Each wall is flat, endless, passes through zero and stands at right angles to its row. A trip goes straight from one point to another. List the walls that it crosses, first one first.
In the rows, zero is written as 128.

Walls:
(1): [120 141  86]
(2): [139 102 123]
(3): [148 162 117]
Trips:
[167 135  93] to [200 131 108] -> none
[108 121 176] to [146 145 153] -> 3
[172 139  78] to [120 145 181] -> 2, 1, 3
[154  62 116] to [103 143 106] -> 1, 2, 3

Walls:
(1): [130 107 117 166 129 160 166 104 110 148 171]
(2): [169 134  78  81 120  68 116 149 117 169 144]
(3): [112 137 148 115 121 115  97 118 108  97  95]
Trips:
[127 194 149 118 128 125 100 165  82 111 140] to [145 138 117 155 123 111  73  92 132 177  47] -> none
[144 136 184 132 101 106  98  80 150 115  94] to [109 175 182 130 105 120 104 134 128  90  81] -> none
[ 73 149 165 134 162 131  71 106 108 164 184] to [130 158  94 154 106 129 109 116 180 168 105] -> 3, 2, 1
[114 136  61  68 182 151 111 119 159  97 112] to [ 93 101  98 178 116  97 154  98  66 146 117] -> 1, 2
[119 184 148 108 145 131 177 101 151 173  77] to [123  91 153 128 128  86 138  90 173 115 129] -> 3
[ 66 128  91 106 147 153 141 162 118 184  88] to [108  82 217 113 105  43 133  86 115 128 120] -> 3, 2
[ 89 139  93 194 129 119  93 105 159 144 134] to [127 117  96 182 138 192 163 120 112 150 154] -> none

Walls:
(1): [170 101 125 124 161 125 126  62 140 147 171 167 109  67 100 125 115 118
 157  88 143 130 159 159]
(2): [ 94  76 174  84  98 124  83 148 121 112 182 144 148 142 118 102 129 121
  79 142 152 118 113 173]
(3): [ 86 136  91 138 130 151 130 220 149 108 129 135 135 123 187 166  84 182
 165 162 117  62 149 143]
(4): [149  89 142 176 183  92 138 138 131 176 160 187 156 106 111 140 181 103
 101 196  97 152 142 134]
Trips:
[123  98 135 129 175  98 125 148 148  98 170 152 139 195 100 100 152 135
  98 119 168 113  83 145] to [189 146  98  47 115  85  42 131  95 138  94 138 154 135 193 132 159 167
  97 152 141 129 145 122] -> 4, 3
[111 145 117 110 113 122 127 137 125 146 127 149 112 113 111 114 168 160
 135 141  53 122 136 114] to [ 97 181  66 166 109 118 119  86 148 109 107 132 123 118 121 151  83  92
 194 154 107 150 116 146] -> 4, 1
[103 141 136 160 171 154 102 217 123 145  96 186 153  49 151 101 178 143
 114 118  75 182 139 103] to [158 129 125 140 156 159 138 125  68 148  72  98 163 188 143 117 115 156
 121 158 138 145 114 108] -> 3, 4
[148 166  97  87 163 179 148 106  40  74 177 131 131 155 122  98 148 124
 162 150 147  71 120  61] to [115 156 101 100 149 168 143  96 135 166 187 173  60  74 119  78 139 117
 139 178 166 154 177 121] -> 1, 3, 4
[175 154 111 159 103  84 156 149  93 151  84 207 139  96 110  70  89 143
 174 108 164 109 172 118] to [191 140  96 118 105 156 167 122 165 138 151  89 108 193 121 141 139 126
 111 163  98 177 120 120] -> 3, 1
